Each row of a before or after table is a point. The points were changed in one or more steps. Then noise was added and the rows were shuffled. The steps act on columns, c1 being the first. What was done? A step turns or swaps two columns, mirrors them in a line or flattens them onto one, adds a multiple of one to another, or multiplies or shifts one. Angles are multiples of 10 degrees, from the lower column toward the higher: turns from -170 to 170, lines from 10 to 170 but not 90. Use the fewest steps. Two steps may share a column if one is a turn and the other turns, adds or multiplies; they go together, in the order done. Otherwise the lowest column goes first.

Before:
[[-28  21  -2]
 [ -4  11  22]
 [  5  10 -60]
 [ 14 -24 -57]
 [  7 -36  22]
 [ 24  -9   6]
 [ -9  17  28]
 [ 19 -36   7]
 [  2  14  28]]
After, 9 rows:
[[ 13   2  -3]
 [  5 -14   0]
 [ 18  -6  -4]
 [ 20 -13  -3]
 [-12   9   5]
 [ 26 -10  -3]
 [ -3   2   0]
 [-29   9   5]
 [ -6   0   1]]
Steps: flatten c1 and c3 onto the line at 170 degrees; multiply c2 by 0.4

Before:
[[ 21 -13   7 -12]
 [ -4  27  25  28]
 [-15 -19 -11 -25]
 [  0 -31  11 -25]
 [ -2  -6 -21   9]
 [-16  21  13   4]
 [ 40   7   2 -13]
 [ 26  -1  -1 -60]]
After, 8 rows:
[[ 42   3 -20  14]
 [ -3 -51  30  -2]
 [ 29  50 -14  46]
 [ -4   0 -20 -10]
 [-13 -22  19  10]
 [  2  53   9   2]
 [-17  40  -3   3]
 [ 22  26  -1   0]]
Steps: add -0.5 times c1 to c3; turn c2 and c4 by 140 degrees; multiply c2 by 1.3

Before (11 x 6):
[[  5 -15   0  18  23 -13]
 [ 13  -6 -20   0  11   6]
 [  6 -12   8  24   5  -3]
 [  5  -8   6  13  21  14]
 [ -8  -3  11  13   7  -3]
 [  7   6  -7   6  18 -12]
 [ 10  11   0  -4  -2   8]
 [  7 -26  11  16  22 -13]
 [ 10  15 -30  -3  12 -10]
 [ 19  24 -10  -1   6  -8]
 [  6   5   8 -12  -2  16]]
After, 11 rows:
[[  2  11  22  14   3  -1]
 [-10   5  14  14  21  14]
 [-26  16  22  17  18 -13]
 [  8 -11 -62  -3  16  -9]
 [ 11 -26 -19  -1  15  -9]
 [  4 -15   0  -4   4   9]
 [-16  11   0  17  22 -13]
 [-13   3  17  24   3  -1]
 [-12  -3 -38   0  13   6]
 [  2  -3 -16   7  19 -11]
 [  1  -8  18 -11   1  15]]
Steps: turn c1 and c2 by -120 degrees; turn c2 and c5 by -20 degrees; multiply c3 by 2

Before (14 x 8):
[[-14  -2   2  -8  18   4   6 -15]
 [-46  53  -4 -33  22  12 -24 -31]
 [ 14   6  20  -5   5   1  -2  -4]
 [-32  45 -26 -37 -26  31   6 -34]
 [ 21  21 -15 -10  22  18  -9   2]
 [ -2   8  18 -33 -12  23   7  -7]
 [ 15   7  10 -26 -36   9 -19   4]
 [-39  34 -33  -8  10  26 -52  13]
 [ 10   2   9   4  25 -20 -17  31]
 [-13  16 -34  -8  18 -14  -2   0]
 [  4  51  -7  14  20  25 -26  23]
 [-28  12   8  13 -32 -22 -47  25]
 [ 18  24  20 -25 -17  22   9  28]
 [ -3  26  11 -25 -12  -3 -15   7]]
After (14 x 8):
[[  6  10  32 -35 -10  22  -1 -12]
 [-23  27  12 -26 -35  12  -5  -4]
 [ 14 -12   5  -8  20   5   9 -24]
 [-15  10  -5  -8  24  22 -10  -9]
 [  7  41   0 -32  22  14  52 -38]
 [-23  40   8  13  23  27   8  13]
 [ 10   8 -40  -7  19 -13  11 -10]
 [-26  26  -2  10 -30 -18  49  17]
 [-28  33 -18 -12   9  25  59   5]
 [-18 -10  -3   7  27 -20  -3  21]
 [-10  31   6 -24 -12  -3   8  -5]
 [ 25  61 -14 -40 -26  27  19 -44]
 [ -3  36  34 -29 -15  23 -22  18]
 [-12   5  24  -5   5   1 -15 -12]]
Steps: turn c1 and c7 by -120 degrees; add -0.5 times c5 to c2; add 0.5 times c6 to c3; shift c8 by -10

Before, 9 rows:
[[ 35   3  47  14  -1  -2  18  23  -6]
 [  5 -34  21 -20  -5  -3  -7  30  43]
 [ -4 -12 -21   2 -15  22   3 -28  22]
 [-17  12   6 -31 -29  -5  10  11  10]
 [  9 -11  28  -1 -50   8 -12  31 -27]
 [ -6 -60   6  27 -20   2  28 -24  -7]
 [  9  15  -8  -6 -38 -23   0   6   5]
 [ -2 -32 -12 -27 -36  -4 -14  -8 -19]
 [-39 -17 -11  -5  18  -5 -33   1  -4]]
After:
[[-25 -59   6  27 -19   1   9 -25   4]
 [ -3   2  48  14  -2   0  30  24   0]
 [ 14 -18 -12  -4  18  -6 -40   0  -6]
 [  0  14  -7  -7 -38 -31   5   6   3]
 [-14  13   7 -34 -28  -7  -7  12   0]
 [  7 -36  20 -34  -6  -4  -1  30  34]
 [ 13 -12  29   9 -51   9  -1  32 -24]
 [ 13 -33 -11 -19 -35  -5  -8  -8 -27]
 [ -2 -13 -21  -7 -12  28  -2 -29  24]]
Steps: multiply c1 by 0.7; turn c1 and c7 by 60 degrees; turn c4 and c9 by 20 degrees; multiply c6 by 1.3

Before (10 x 11):
[[ 19  18   0  -1   6  28 -21  16  18  -9   5]
 [ 36 -15  30   0  20  37 -15   5   1   6  25]
 [-39  26  13  15   6  15   6 -11   9   6  -8]
 [-28 -12  -3  -1  24 -14  -8  23  -2  29  25]
 [-24  21  11  35   5   5 -10  21 -28  18   8]
 [ 14 -14 -60  36  22  19  30 -22 -25 -25  32]
 [ -1  -3  25   2  -6 -28   1   9  22  12  14]
 [-15   1   5  -9  -5 -17 -24 -10  -5  16  20]
 [ 18  -7  16   7   5  41 -19  14  -5   0 -31]
 [ 33 -10 -42  40  48  10   1 -31  -4 -31  17]]
After, 10 rows:
[[ 29 -13  -1  -1   5 -28  -5 -17 -20  -9   4]
 [-33 -24  11  16   8 -20 -33  10  -7   8  11]
 [ 27  14  15   6   4 -44  -5 -13  23   2  23]
 [-13 -22   9  37   5  -9 -35 -19  19  19 -23]
 [ -3  -1  26   3  -6  29   0  -9 -27  11  -1]
 [ -8  17 -61  38  24 -14  49  22   4 -25 -41]
 [  4  -3   6  -6  -5  15 -44  10  -5  14 -19]
 [ 25  13 -39  39  47  -7  35  30  -5 -33 -19]
 [ 34  22  30   0  17 -32  19  -3 -11   6 -20]
 [-17  10  -4  -1  26  16 -38 -24 -10  29 -21]]
Steps: turn c1 and c7 by 40 degrees; multiply c7 by 1.6; turn c2 and c6 by -170 degrees; multiply c8 by -1; turn c9 and c11 by 150 degrees

Before, 13 rows:
[[  0 -16 -23   3  21  -1  -3  29   4 -13  49   7]
 [-27 -27 -13  20   2  38   5   7 -13  -3  19 -11]
 [ -8  -5   2  -2  -9   9 -49   5 -11 -14   2  33]
 [-21  30  -9 -13 -15 -18  13   1 -15   7  30  30]
 [ 15  39  23  43 -17 -30 -27 -17  22  -5  -9  31]
 [ -5 -18 -39  -5   7  -1  -6 -16 -22  -9  20  10]
 [ 10   0  26  28 -38 -30  -1  -2  21 -10 -23  41]
 [-15   4 -18   8  -5 -32  -4   9 -33  38  29  33]
 [ 16  27  13  26   1 -11  -8  -2  23   2 -29  60]
 [ -1 -17  18 -10  21   6 -17  -8 -39  -8  18  15]
 [-44 -27 -13   2  17  -3   3  -3  16   5  25   0]
 [-15  -3 -22 -10  25 -11 -15  26 -30 -14   7  -7]
 [ 14  -5   6 -15  -6   9 -25  -2  -2  14  -3   2]]
After:
[[ 16  19  28   6  -3  19  23 -18  -5  -4 -24 -58]
 [ 12  32  47   0 -19  -7  33   6  13 -10 -30 -35]
 [-26 -14   7  20 -10   2 -14  -3   3   7  42  13]
 [ 18 -12  -8 -15   2   7  12   2  23   9   6  -2]
 [ -8 -15 -28  27  -8 -18 -16  11  16  -8   9 -16]
 [-12   0   0  -6  -6   2  15 -17  48 -11   8 -30]
 [-40  -5  -7  18   9 -23  12   2 -11  20  11  -1]
 [-18  40 -15  -9 -12 -35 -20 -11  -4  14  -1 -27]
 [-18   4 -22  21  16 -10 -19 -23  28  -8  -6  16]
 [  6  -6  39 -20 -32   6  18 -12 -10 -14 -37 -39]
 [ -3 -16   4  -7  28 -13 -25   3  34  -7  14 -17]
 [ -1  12  -6  14 -14 -42 -27 -20  20  42 -13 -28]
 [ -5 -16 -13  27   8 -43   5 -30   1 -13  24   3]]
Steps: add -0.5 times c1 to c2; turn c1 and c10 by -20 degrees; turn c3 and c4 by -50 degrees; turn c4 and c5 by -30 degrees; turn c6 and c11 by 60 degrees; turn c7 and c9 by -120 degrees; turn c8 and c12 by 160 degrees

Before, 13 rows:
[[ 24   1 -22 -11 -14  -7  -6   0 -32  29 -23   2  -1 -18]
 [-17  16   1 -33  22  -3 -10   3  28 -28 -27 -10  -1   0]
 [ 29  -3  -3 -24  14  28   1  22  24 -12  25 -26  -7 -17]
 [-18  -5  -4   6 -13 -30 -16  -3  -4  -4 -20  -4  -7  13]
 [ -4   8  20  -3 -11  17  12  -7 -21  -4   3   0  28  10]
 [ -2   8 -12  35  34  -5  -1 -46 -31 -11  -4  13 -10  -5]
 [ 13  35  23  16  21  -7  -1 -29   0   7 -12   3  11  -7]
 [-13  17   9 -36 -12  47   2 -29   0   0 -17 -33 -18  38]
 [ 18 -28  10 -30  -7 -22 -19 -21 -25  -3   3  21   5  -1]
 [ 39   8  26 -10  -8  37   3  15   3 -15  -2   9   4   4]
 [ 13  -3  31  18  38   9 -31  17 -28   1 -36 -20  15 -12]
 [-16 -13 -50  -7  14 -20  -6 -12  31  18 -20   9 -14  19]
 [  0 -18  10 -11  -4 -12   3  -3  11 -14 -31 -23  14 -22]]
After, 13 rows:
[[ 18 -46 -27  25  31 -25 -19   7  -4  -1  -4 -28   5  -1]
 [  0   9 -32 -34  22  -5   0  53  19 -15   3  -7  -6   7]
 [ 39  12  -2   8 -11  35   5 -17 -28 -12   6 -12   5  -7]
 [  1 -33   9  15  11 -10   0   0 -11  -8  15  22  16  30]
 [ -3  13 -25   3  24  16  13  -2 -12   5   1  -1  28  -9]
 [-15  28  -2  41  48  49   1   8  -8 -10  34  28 -17 -25]
 [-13  25  23  36 -25  -6  -8  15  -9 -26  22   3   9  15]
 [ 12  59  -2 -17  15  -7   1  33 -22   9   9  -5   3  14]
 [ 27  -6  25  28 -41  29   0   1  -4 -17 -26  24  -2   2]
 [ 12  -1 -35 -13 -57  10 -30  20 -28   4  25  23  14  30]
 [-15 -11  -7  -8  18 -30 -16  -8   3 -10  23   6  -5  -2]
 [ 23  -2 -31  13  15  -6  -5  -9  30  28   8  -6  -8  24]
 [-19 -22  37   7   2 -22  -6  19  44  15  27  -7 -19  -9]]
Steps: multiply c2 by 1.6; turn c3 and c9 by -100 degrees; turn c4 and c12 by 170 degrees; turn c5 and c8 by 130 degrees; multiply c5 by 1.6; turn c10 and c13 by -20 degrees; turn c11 and c14 by -150 degrees
